Every row gives one point. To make a cloud, some directions were put in groups of two or more. Within a group, all points are equally far from the middle, so they leave a hole (a ring in 2 directions, a hollow ball in 3). The other directions are filled evenly. Then the cloud was stretched, turned, moved and blurred a little. Count the holes, and give their numbers of directions, smallest first.

Cloud (14 x 2):
[[ 65  17]
 [ 34 -47]
 [-37 -26]
 [ 66  -4]
 [ 37  53]
 [ -7  57]
 [ 54  40]
 [ 66  11]
 [ 46  48]
 [-30  42]
 [ 53 -33]
 [ 46  48]
 [  4  60]
 [ 31 -48]]
Holes: 1 (2)

Cloud:
[[-77  29]
 [ 55  24]
 [-26   4]
 [ 62 -20]
 [-24  68]
 [-66  -6]
 [  2 -57]
 [-10  63]
 [-38  38]
 [ 27 -56]
 [ 24  10]
 [-66  35]
 [ 34  66]
 [ 24  39]]
Holes: 0

Cloud:
[[ 18  21  38]
 [-26  48  49]
 [ -3 -59 -16]
 [ 18  33   7]
 [ -2 -28  36]
 [-53  62  34]
 [-32 -38  24]
 [-17  -8   7]
 [ 71 -32 -36]
 [-43  64  57]
 [ -9  95  21]
 [ 17  68  24]
 [ 55 -42 -10]
 [ 24 -21 -13]
 [-25  40 -14]
 [ 21  43 -28]
 [-10  19  36]
 [ 28   4  46]
 [-51  62  21]
 [  9  55  -9]
 [ -2 -37  25]
 [  3  54  23]]
Holes: 0

Cloud:
[[ -7  73 -45  39]
 [ 19 -23  77  -2]
 [ 34  10 -77 -43]
 [ 30  57 -68 -26]
 [ 19 -25 -60 -60]
 [  0  64 -41  62]
 [ 10  74 -61  -7]
 [  5  56  47 -47]
 [ -4  87 -31 -16]
 [ -8 -29  58  48]
 [ 95  -5 -17  26]
 [ 52  38 -61 -40]
 [-35 -35  23  47]
 [-61  -1   7  20]
 [-52  39  10 -33]
 [ 25  66  47 -37]
 [  1 -25  34 -68]
 [-13  33  39  71]
 [ 52  74 -13 -32]
 [ -7  80 -48  11]
 [  1 -10  69  47]
 [  8  57  47 -45]
 [-28 -27 -15 -65]
 [-35 -39 -51 -27]
 [-19 -58  13  47]
 [ 15  22  72 -34]
 [-33 -55  -9  39]
 [ 63 -65   2  12]
 [-16 -34 -62 -41]]
Holes: 2 (2, 2)

Cloud (27 x 4):
[[-11  39  54   6]
 [ 83  25  -1 -49]
 [ 84  23  22 -47]
 [-21   1  48  36]
 [ -3 -70  28  15]
 [ 69  25  53  29]
 [ 65 -30 -39 -50]
 [ 76 -18 -49  19]
 [ -9  29 -58  18]
 [ 67  54  -6 -31]
 [ 73 -50  58   4]
 [-26  26  23 -51]
 [-15  11  46  43]
 [  8 -19  50 -66]
 [ -8 -67 -28  -2]
 [ 23 -37  70 -40]
 [ -3 -26 -25 -65]
 [ 64  28 -54  -2]
 [ 76 -20 -53  -1]
 [ 25  32  45  47]
 [ 78 -52   3  32]
 [-33  11 -34 -40]
 [ 51 -16  24 -77]
 [ 71  42 -30 -28]
 [ 49 -20  42 -72]
 [ 69 -47 -46  -8]
 [ 79 -52  26  30]]
Holes: 2 (2, 2)

Cloud (57 x 6):
[[-21 -28  77   0  -3  45]
 [ 24   0 -34  46 -15 -13]
 [ -6 -43 -22  36 -25 -14]
 [-20  22  58  12  -5 -35]
 [ 33  47  13 -26 -90  19]
 [ 24  50  27 -38 -30   1]
 [ 52  15  67 -11  10  52]
 [-11  30 -11  24 -26 -73]
 [ -9 -23  32 -77  32  50]
 [-37  30  17 -87 -12  11]
 [ 58 -11  40  44   4 -34]
 [ 46  -4  17   9 -35 -54]
 [ 14 -33 -26 -60 -26 -32]
 [-13 -25   1  -3 -12 -60]
 [ 20 -41  65  10  -8 -28]
 [-72 -14   3  39  87 -21]
 [-25  -4   3  26 -36  70]
 [-76  23  15  24 -11  27]
 [-26  42 -68 -27   6 -29]
 [-57 -13  22  -4 -22  43]
 [  8   5 -54   6 -25 -51]
 [ 15 -11 -60 -19  -7 -35]
 [  5 -12  86 -20 -53 -32]
 [ 50  13 -18 -51 -30 -58]
 [ -5  -6  33  94  15 -34]
 [ 25 -23 -13 -74 -53 -33]
 [-20  -7  33  20  95 -13]
 [-77  14  15   1 -32  26]
 [-21 -14  78  -7 -42  39]
 [  4  38  24  14 -30 -63]
 [-27 -10  77   6 -63   1]
 [ -3  20  60 -37 -49  50]
 [-24  -4  33 -66 -71  21]
 [ 74 -13  12 -65 -43 -42]
 [ 21 -54  -9  -1  -3  10]
 [ 57  53  25 -48 -57 -48]
 [ -7   3 -15  21  28 -66]
 [ 43 -49  61 -11 -50  19]
 [ 26  10  33 -68 -95  38]
 [-20  46 -46 -52  -9  -9]
 [-21 -12 -27 -29 -64  25]
 [  1 -27 -13 -11 -30  45]
 [  3  45  50  35 -54 -51]
 [-17  19 -34 -48   3  28]
 [-18 -44  11  33 -44  34]
 [ 27 -27 -40 -43  -1 -41]
 [ 10 -18 -57  -8 -18 -10]
 [ 21  18 -10  40  -3  23]
 [-49  15  61  52 -34 -16]
 [ 54 -30  38 -62   8  65]
 [-12  21  36 -47 -21 -80]
 [ 20  14  51 -66 -72  49]
 [ 84 -17  34  -7 -23  45]
 [-27   2 -21  46 -51 -69]
 [-19 -49  56 -17  38  -1]
 [ 23  17  17 -24 -48 -84]
 [ 26 -22 -34 -74 -35 -27]]
Holes: 1 (3)

Cloud:
[[  6  50  23 -13  23 -53  20  14]
 [  0  58 -50 -60  18  13  18  21]
 [ -3 -43 -37 -12   3 -12 -14  11]
 [-15  39   4   8  -6 -59  17 -11]
 [ -8 -33  -5 -29 -16  17  11 -14]
 [  6  47 -54  30  21   9 -15 -37]
 [  4  51  -8 -54  29   4  70  13]
 [  4  30   0  15 -23 -52 -12  13]
 [-10  18 -29 -61 -36  10  51  23]
 [  2 -69  21  10  -8   3 -25  27]
 [-18 -44  15  10 -42 -50  -9  11]
 [ 16   3  17   1 -67 -43 -32  19]
 [  3 -31 -14 -20 -59 -29  28  47]
 [ 28 -19  24  54  -6 -41 -32  -6]
 [-31 -22 -14   8  64  14 -80  -3]
 [ -7 -18  12 -29 -42 -80  51  25]
 [-10  31 -28   8 -76   8 -30   1]
 [ -4  28 -11 -22  -7 -21 -38   8]
 [ 41  -3 -42  13 -59 -21 -32 -29]
 [ -4 -45 -33  -6   0  43 -18  37]
 [-21  55  23 -29   1 -12  25 -49]
 [ 29  -1 -31   1 -56 -34  50  22]
 [-74 -27  13  -9  43  26 -45 -46]
 [ 33  -5  22 -29  33 -32  15   6]
 [ -3  36 -72   7  -7  18 -19  -3]
 [ 50  29 -15  70   6 -14 -49 -13]
 [-54 -34 -68  -1   0   8  26 -12]
 [  5  34  20   8  63  -6   3   9]
 [  3 -27  56  -3 -39  -7 -42  21]
 [  2 -21  -4   4 -23  28  24  24]
 [-37  38   6 -29  31 -18  41  14]
 [ 12  -9  43 -13  -7 -14  32 -40]
 [-55 -19  10 -76 -12  17  59  36]
 [-49  11  24 -43  20  -4 -12 -24]
 [ 13 -15 -50   7   6 -16   0 -45]
 [-22 -35  61 -45 -20 -18  48   6]
 [-25  53 -47 -35  16 -11  54  -8]
 [ 50   1  25   6  35   3  -5 -44]
 [  6  36  -4 -21 -20  -9 -37  10]
 [-59   1  23 -49  -5   3  68  36]
 [ 21  12 -55 -38  -8  28  17   7]
 [-23 -17  16 -29 -95 -25  -8 -12]
 [-26 -40  10   2  35 -24  66  -4]
 [ 21  -7 -36 -53 -11 -21  20  43]
 [ 46  32  46  19  88 -21  -3 -32]
 [ 28 -23  -6   3  -9 -33 -52  28]
 [ 39  23  20 -32 -25 -38  26 -23]
 [-83  -8 -18 -19  55  29 -45 -25]
 [ 28  55  -6   6 -10 -50  38  46]
 [-29 -41  40 -39  24 -27  44  10]
 [ -8   4 -28  -2  16  45 -22  28]
 [-10  -8 -15 -45 -32 -65  49  12]
 [ 29   2  -9  13  31  18  40   6]
 [-16 -29 -32 -59 -45  16   5  28]
 [-11  -9 -18   6  -9  -8 -47 -37]
 [ -3 -18 -83  -4  39   5   9 -17]
 [ 46  33  27  -4  17 -36 -26  22]
 [  8 -45 -27  34 -12  17 -92 -18]
 [ 49  -5 -24   5 -21 -20  23  -3]
 [-15   5  17   9   6   8 -31 -49]
 [-40  -1  -9  10  10  -3  -2  35]
 [  4 -20 -12 -12 -40  -2 -27 -28]
 [-10  33  -7  39  -8 -21   8 -27]
 [ 25 -19  -6  24 -26   6  31  27]
 [-32 -65  61 -11   7   1  -9   6]
 [ 20   2  43 -27 -44 -39   6   8]
 [-10  38  48 -17  39 -24  21   4]
 [ 24 -11  56  12  32 -34  27 -27]
 [ 48  55  -1  39  15  18 -22 -44]
 [ -7  32 -38  -7  42  20   2   5]
 [-14  24 -42   2  21  -4 -41  17]
 [ 31  46 -43   2  43  33  19 -16]
 [ 26  55 -15 -19 -14  -8   5  39]
 [  1  26  80 -22 -32 -26  18  -1]
 [-54  -1 -22 -43 -52 -20  45  60]
 [ 14  56  24 -16 -59   2  -2 -37]
 [-24 -25 -32 -61  -7  37  10 -10]
 [-23 -28  22   1 -16 -30 -29   1]]
Holes: 1 (2)

Cloud, 83 rows:
[[ -1  17  22  39 -23  15 -17  -5]
 [ 12 -74  53  35  11  27 -23  10]
 [-31  18 -27 -21  13 -27 -40 -18]
 [ 18  -6   7  22   9 -25 -26  -9]
 [ 14  12  -1 -43 -19 -32 -12  18]
 [-38  77  -1   0  46 -20 -19 -14]
 [ 11 -26  14  15  11  27 -95   1]
 [ 21 -28   3   8 -31  -5 -77   2]
 [ 55   5 -14   7 -12 -13 -44 -61]
 [  4  16 -33  14 -22  47  -7 -14]
 [-35  33 -16  14  21 -25  -2  30]
 [-17 -16  38 -15 -24 -10  -3 -25]
 [ 28  18  33 -11  39 -31 -28 -24]
 [-50  18 -10  57  22 -27 -50  41]
 [  1  19  42  -7  54 -16 -13 -13]
 [ 16  24  -3   9  58 -44  10 -22]
 [ 21  28 -33   8   9 -64  29 -31]
 [-25  42 -19 -26   1 -41  -5  -1]
 [  8  14  25 -29  48   4 -65  37]
 [ -6  10 -29  -6  37 -53 -18  39]
 [  2  29  35 -27  -9   4  -5 -20]
 [-56  13 -14 -14   0 -26  36  10]
 [  2 -33  24  33  16  37   4 -10]
 [-18  -8  28 -29  16 -78  -8  -3]
 [ -8  -8 -15  -7  64 -35  35  18]
 [  6  -2 -22  31  14  35   2 -59]
 [-38 -34   5  -3  -7  45 -32 -14]
 [-36   5 -37   4 -39 -12  16  16]
 [-15  56 -37 -25  23 -38  23 -41]
 [-47 -28  48  50 -13  -3  13  -4]
 [ -1   5  17   0 -31  -3  26 -15]
 [  7  25 -27 -12  11 -19 -57  30]
 [-32  17   5 -13  -4 -12 -33  27]
 [  2 -21  32 -46 -44   8 -11 -16]
 [-36 -77  41   6  12 -26  43  28]
 [ 39  11  -4  10 -33 -57 -37  -2]
 [ 28  60 -46  31  -2  -1 -55  13]
 [-30  16  45  27  73 -21 -27  -7]
 [ 23  41 -20  50  41  10 -11 -15]
 [ -3  12  31   2  88  12 -11 -29]
 [ 32 -12 -21  56  55  -3 -39   4]
 [ 20 -32  14   0   1  12 -30 -53]
 [ 16   1   2 -61 -23 -11 -14 -10]
 [-51  27 -34  23 -49   6 -53  13]
 [ 46 -16 -28  50  58 -12 -20 -33]
 [ 45  28 -27 -42  41  15  19 -46]
 [ 48  30 -25 -12 -15 -36 -34  10]
 [ 15 -46  26  23 -28   6  23   9]
 [-18   8  14  34  -9   7   8 -43]
 [ 24  37 -41  12  10   2 -51   7]
 [-12  -8 -26 -22  32   4  51   3]
 [ 28  -4  -2  16   4 -43 -62 -31]
 [ 20  28 -29  25  28  22 -78 -26]
 [ 29  17  37  22 -23  17 -33 -13]
 [-12   1   2 -30  14 -37 -32  28]
 [ 51 -45  20  49  66 -25  -5 -45]
 [ -1 -29  32  28 -13  -5 -33   0]
 [-36 -33  15  -2 -17 -61 -52  17]
 [ 35  -3  -3  16  41  18 -17   9]
 [ 44 -34   1  25  26  -5 -69  31]
 [-26 -21   6 -31  13  12  -5  17]
 [ 15 -12   4 -14  50 -31 -53 -24]
 [-66  -8  -2  52 -17  14 -27  14]
 [-15  42 -10  -1  10  11  52 -11]
 [-15  14 -25 -11 -68  15 -11  14]
 [ 19   3 -13  12  14  25 -39 -57]
 [-32   6  15   4 -19  -4 -13   9]
 [-19 -11  20 -18  -9  -1 -21  44]
 [  6  22   3 -30  50  -5 -24 -37]
 [  6 -22   6  35  -3 -10  23   8]
 [ -8 -58  -9  -2   9 -24 -19   2]
 [-24  -9 -35 -23  22 -21  13  -5]
 [-12  27  11 -17  33  -6 -47  50]
 [-14   9   2   5 -49  -3   5 -37]
 [-58   1  -1 -11  31 -20 -28  26]
 [-13 -35  22 -48 -30  10   5 -27]
 [ 26  20  -6  10 -42 -11 -41 -35]
 [  0 -35 -22  19  41 -43   7  10]
 [ -7 -18   4   0  43  17  20   8]
 [ 54  24 -49  41  29 -21 -12 -43]
 [  3  51  19 -18 -18  -8 -26  31]
 [ -8   3  25 -27 -68  14  10 -39]
 [-10  31  -9 -11  59   2 -32  -4]]
Holes: 0

Cloud (99 x 9):
[[  6  -8  18  31  -2  51 -28  11  60]
 [ 41 -51  20  18 -35 -10 -18  -6 -26]
 [-17 -24  12  -5 -21 -22  52 -68 -58]
 [-20 -43  18   7  -1 -68  26  24  28]
 [ -7  13 -67   4  17 -21   6 -43 -77]
 [ 25 -20  36  26   2 -33  17 -25  32]
 [ 51  10  19 -15  36  30 -23  24  39]
 [-26  30  20  -6 -43  13   8   7  70]
 [ 19 -11 -12 -39  -7  43  10  35 -30]
 [ 54  -7  59  10 -21  -6  -8  18  38]
 [-11 -37  45  -9   4  31  47 -31 -47]
 [-11  10  31   6  26 -67 -10 -25  11]
 [ 22   2  39   1 -27  68 -33  14 -30]
 [ -9  19 -33  -5 -17  -5  63  28  -2]
 [ 13 -27  51 -25 -19  46 -57   6  17]
 [-16  12  -6  51 -36   3  44   8 -34]
 [  3  23   5  28  30  33 -48 -62 -32]
 [ 17   0 -21 -28 -55  -3  50 -40  23]
 [-28  29 -26  27 -11 -53  -9  37  23]
 [-45 -34   2  31  58  14   3  30  13]
 [  3  -4  62 -29 -22  41 -59 -35   9]
 [-24 -25  43   1 -15  38 -20  -7 -76]
 [-37  40 -42  25  36 -22  -1  22 -50]
 [-42  25  32  20 -18  30  28 -27 -41]
 [-18  18  69  30 -24  46   2   8   2]
 [-16   5 -37 -43  21  11  28 -16 -32]
 [-55 -11  -5 -14   7 -50  11 -57   8]
 [  7 -57   4 -29 -24 -33  60  44   9]
 [-45 -39  37  -7 -42 -36   9  16 -48]
 [ -3 -21   7 -57 -44 -45  -8   8  -9]
 [ -3 -62   0  -9 -59   5  -8  -6 -59]
 [-17  -5  22 -20 -30 -32 -33  42  55]
 [ 19 -18  40   9 -12  13 -35  25 -67]
 [-13   8  47 -42 -60 -22   0 -63  21]
 [-34 -48  36 -46 -69   5  -4 -37  14]
 [ 30  69  16  21   2 -26 -65 -16  14]
 [-26  27  23   7  -5   7 -64  48  31]
 [ 23   3  22  50 -17   0 -12  57 -31]
 [-33 -35  18  53   7 -32 -11  -1   0]
 [-12   2   5  26  52 -32  34  58  21]
 [-12  15  -5  71   7  -3 -30  45 -10]
 [  6 -36 -58  19  41   3 -20  -7 -29]
 [-20  -6  18  37 -27 -26  43 -25  33]
 [-20  42  49  -4  31 -16  26   1  -2]
 [-37 -55  32  20   7 -13 -43   2 -26]
 [-27   2  45 -40  17 -25  -6 -43  43]
 [ 12  51 -24 -32 -47 -37 -14 -27 -10]
 [ 10  47 -47  -7 -15 -56  17 -16 -46]
 [ 47 -37   9   0 -16 -42  41 -31 -13]
 [  8   0 -13  29  -7   0  66 -42 -52]
 [ 33  46  36  25  35 -12 -31  -2  53]
 [-34 -30 -10  -2  39 -54  -4 -37  -7]
 [ 31  -4 -14  72   7  -6 -11  30 -20]
 [  8 -22  13 -21   3  12 -33  44 -61]
 [  3 -72  33 -22 -63   8  48 -20 -26]
 [ -4  -5  20  16  26  -5 -57  36  62]
 [-21 -29  13   6 -56  32 -46   1 -26]
 [ 30 -14 -25 -24  18  17 -53 -16  19]
 [ -2  22 -50  27   0  -6  10  12  52]
 [ -9  35  11  33 -52  16  16 -27 -57]
 [-10  47 -33  19   5   6  19  38  38]
 [ 19  45 -25  24  21  33 -46  26 -56]
 [ 17  12 -32   7  41  15  43  45   9]
 [ 27 -13 -52  30 -24   3  22 -20 -85]
 [ 17  19 -58  26  23  25  -5   7  31]
 [-56 -14  33   1  17 -47  51   7  17]
 [ -3   7  30 -55 -25  -8  14   9 -46]
 [-71 -11  -7  32   4  24 -25 -15 -28]
 [ 25 -29  44 -51   3  10  -6 -41 -39]
 [-42 -59  48 -28 -17 -52  21 -21  -2]
 [ -2 -11  11  23  40 -17  44 -31 -58]
 [-20 -16 -41 -57  -5 -15   1   5  -2]
 [ 21  -7 -10  19  -5  38 -14  62 -48]
 [ 12  -9  49 -44  32  -7  12 -10 -25]
 [ 43 -12   7  11   0 -11  -3 -76 -26]
 [ 55  36  42 -10 -19  -9  20 -52  -2]
 [ 34 -10   5   3 -50  18  21  59  18]
 [ 37  16   3 -35 -30  18   2  43  37]
 [-12  61  20  38  21 -12  19 -29 -37]
 [ -6 -54   7  -7   9  -8  57  11  51]
 [ -7 -13 -26  19  54   2 -36  -6  32]
 [ 57  33 -31 -21 -16  34 -47 -25 -12]
 [  9  15  39  41   7  38 -53 -25  33]
 [-23   5 -16 -50  14 -23 -13  16  41]
 [-10 -13 -59  36  18  23 -17  31  -5]
 [ 75  -3  32  -3 -45  -7  23 -13  -4]
 [-28 -85  31 -29  -8 -16  -4 -26 -34]
 [-13 -20  69   0 -74   5  12  -1  23]
 [ 18  28  55  20 -56  26  23 -22  -1]
 [ 32 -10  -4  71  20   0  -4   1 -25]
 [ 45  21 -45 -19   1  -7 -48 -10  18]
 [-52  31   4   1 -28   4  34  13 -28]
 [ -6  65  20  -2   4  23  -5 -67  10]
 [ -9 -63  -9 -31  15 -32  67 -14 -17]
 [ 37 -61 -17  -5 -49  33  19 -12 -35]
 [  0 -11 -12 -15 -14  -8 -20 -95 -24]
 [ -4  43  42 -10 -22   3  36  28  -7]
 [-58   5  30  26 -37 -10   3 -52 -30]
 [ -4   7  -4  35 -23  11 -53 -26 -72]]
Holes: 1 (9)
